Each row is a point. A path goes straight from each point to the next, and from the last back to the first. The post is the endless flat space through its rows: a point in 2 columns, a line in 3, a plane in 4, and so on, so that a path can go around it. Count how often the path circles the post. Going back the other way cancels.

Post (1 x 2):
[[12  8]]
Path, 23 rows:
[[ 60  -6]
 [ 16 -23]
 [-20  11]
 [-23 -11]
 [ 17  -5]
 [ 57   5]
 [  8  40]
 [-14  22]
 [-12  -5]
 [ 29 -15]
 [ 39 -20]
 [ -4 -15]
 [-11  15]
 [ 20  33]
 [  6  59]
 [-25  29]
 [  3   0]
 [ 50 -35]
 [ 48  -7]
 [  5 -28]
 [-29   9]
 [-15  49]
 [ 48  25]]
Times around: 0

Post, 7 rows:
[[-11 -15  16   6  -7 -10  12   2]
 [ -2  10  11 -23 -49  29 -24 -13]
 [  5   0   2  20 -15  -4 -22   6]
 [-22 -46  45  -1   7 -60  13   8]
 [-20  35 -10  11 -24 -28  11 -31]
 [ -1  -2 -15 -13  10  10 -29   8]
 [ 25   2 -23  -3   4  -3 -16  -1]]
Path, 20 rows:
[[ -9  16  -4  21 -29  -5 -27  12]
 [ 12 -25  21 -14 -34 -23 -22   1]
 [-29 -18 -14 -19 -18  -6  -4 -30]
 [ -1 -27  21  12  12  20 -42  11]
 [-25  40  48 -35 -36 -26   9 -23]
 [-45   5  -8 -24 -15 -11   2   6]
 [ 22 -10 -36 -13   4  31 -32   9]
 [ 49  -6 -22  -7 -21   6 -16 -43]
 [ 35   7  50 -13 -24 -16  -6  -4]
 [ 19  18   6 -29 -41   2 -31 -12]
 [  1  20   3   9  -8 -36  21   9]
 [ -9 -17 -14   0 -24 -22   3   4]
 [-47 -17 -25  21  15 -24 -30 -11]
 [ 23   9   7  38 -19  17 -52   0]
 [-26   5  46 -29 -18 -30  -7 -13]
 [ -6 -11   2  15   9 -32   7  34]
 [ 14  -5 -31  21 -23  -9  -7   1]
 [-14 -17  -8   7  19 -22  10  -5]
 [ -8 -14  37   2  -1 -17   2 -10]
 [ -5  31   1  -7 -15 -35 -23  -5]]
Times around: 4

Post (17 x 18):
[[  5   9   9  33 -21  13  -5   0 -39  -4  19  50  11  19  -4  -7   0  22]
 [-10  24   9   5 -17 -12   4  -3   6  -1 -13  28  10  -6   0  20 -14  32]
 [ -6  29 -15  16  -4  10 -13  12  -7 -13  21  -5   6   9  11  -2  -4 -10]
 [-24 -17  29  12  17  -8  -1  19 -16   3   6 -24  20   0  -9  -5   3  -1]
 [-18  17 -23  -3   3 -29  17 -13   3  21  -9 -11 -27  -3 -15   1  -6  -6]
 [  7   0  21  13 -18   9  -5  -9 -20   7   4  -7  -7 -32   9 -12 -15   4]
 [  2  -4   7 -22   6  37  27 -12  -6  12 -26  -8  10   2 -17  21   7  20]
 [ 22   7  20   8   6 -19 -18  -1  14  -5  17  20 -16  14   3  29  18   4]
 [-36 -18  17   2 -16   3 -10   4 -27   8  23  -9  12  -4  -5  -3 -14 -19]
 [ 14 -18  15  19   2  -6   3  -5  11   9 -11  13   6 -24   3  16  14 -10]
 [ -1   2  18  -2  15 -24 -23  -7  -2   2  -8   8  10  -3  -3   5   7 -12]
 [ 29 -17  15   5  -2   8 -17   2  23   0 -11  34  -5 -18  11  -3  19  12]
 [ -1   9   8  -2 -17 -50  21 -14  32  11 -19 -15 -11  14  16  -7   5   4]
 [ -8 -21  -2  -2  -2 -25  -2  11 -23  18   3  -7  -1  -1  10   3   2  -4]
 [ -5  -9 -26   3  12  13 -23  -9 -17  38  15  -3   2  22  -8  10 -12  -6]
 [-11 -21   2  -5  -2 -21   3  -5   0  21  -4 -10  16 -24 -10   0  26   1]
 [-59  12  10  -1   3   8  -7  -4  -9  19 -16 -47  11  11  11  -3   6 -13]]
Path, 29 rows:
[[-23  -6  13   4  11 -31  12   3  23  18 -27 -10  28 -24  10  -9 -11  -5]
 [ -2 -32  16   6  25  60 -16  20 -39  12   6  10   1 -31 -14   6 -12 -11]
 [-17 -30  -2   3  -2  24 -18  17 -26   7  13  20  20   9  11 -28   4  -2]
 [  7  -2  42  -5   4  17   6 -33  -6  -7 -28 -14 -20 -27   4  15 -11 -10]
 [-13  -9  -7  -9  -5 -14 -24 -11  17  -5  13   4   4  22 -24  10  16 -12]
 [ -9   4 -17  14  -5 -12  12   1 -16  26 -11  -9   3  52  -1  -3   7   1]
 [ 34   4 -14  -3  14  -7  21   4  -6  16 -22  -1  11  -3   8   3  -9   1]
 [  3   1  39  32 -21 -11 -20 -14  -6  20  28  33 -32  16  16  15  -7  16]
 [-44  10  -1 -30   9  -4  -6 -10  -5  23   0  -6  11  12  -1   5  37 -16]
 [ 49 -19  14  -3   3  22  10 -17 -32  -3  11  49  17   9 -44  -5   1  -6]
 [ 22 -33   5  -7 -10 -15 -16  34 -19  -3  11  20   9   4 -12  10  20   2]
 [-14  -8   3 -10   4  16 -11   4  -4  12  12   8  -5 -18 -38  11   1   4]
 [ -7 -36 -13 -14 -14 -18 -22   2 -11  41   9 -13  26  11  18  -9  16 -36]
 [-18  31  27  15  -1   7  -7 -17 -12   1  22  18   4 -19 -22  25  10   2]
 [ 17 -11  33  -2  -3 -10   7 -13   0  13 -15   9 -22 -17   8   9   7  28]
 [-35  -9  14 -28 -10 -14   1   2   5  -8  20 -34   9 -36 -28   5  13  -3]
 [ -4 -36 -11   6 -19 -11  43 -10   5  42 -39  -4  14   5  -9   8  25  29]
 [-40   4 -11  19   4 -49  -6   4 -18  -2  11  16  19   3 -24  21  -7  -6]
 [ 17 -33  25  -4 -17 -11   4 -25 -21  -8  25  47  15 -38 -34  12  36  -3]
 [-30  16   3  13  12 -32   1   2   0  15   9  -4 -13  -1  11  -2  -1  -5]
 [ 17   5  16  30 -21  14   3 -24 -23  -4  18   8  19  11  27 -15 -13   6]
 [-24  13  -3   8   6   8 -36   9 -11  -7 -21  24  17  -3  -3  27 -30  31]
 [ 34 -19   8   6  -5  -3 -20   3 -28   8  -5  -3   8  -5   5  14  10   3]
 [ -1  -5  16 -13 -25   1 -25 -11   3  22   8  -7  20  12  16   9   7   2]
 [  2 -16   8  13  -1 -13   2  -2  -8  22  27  19   1  -2 -15   6   8   4]
 [-29 -22  18 -36  -3  -6  27 -10   0  12 -29 -17  -7 -30  -4  11  -6  -8]
 [  4  35   9  30  -9  -1  -8 -27  -9  -2  -5   1 -23  40  22 -15 -27  22]
 [ 24 -37  19  12  18 -37 -44  10   3 -10  45 -11 -13 -24 -12   8   0 -16]
 [-13   1   2  16   3   4  39 -14  22  -3 -14   7  22  -5 -15  15 -10   2]]
Times around: 2
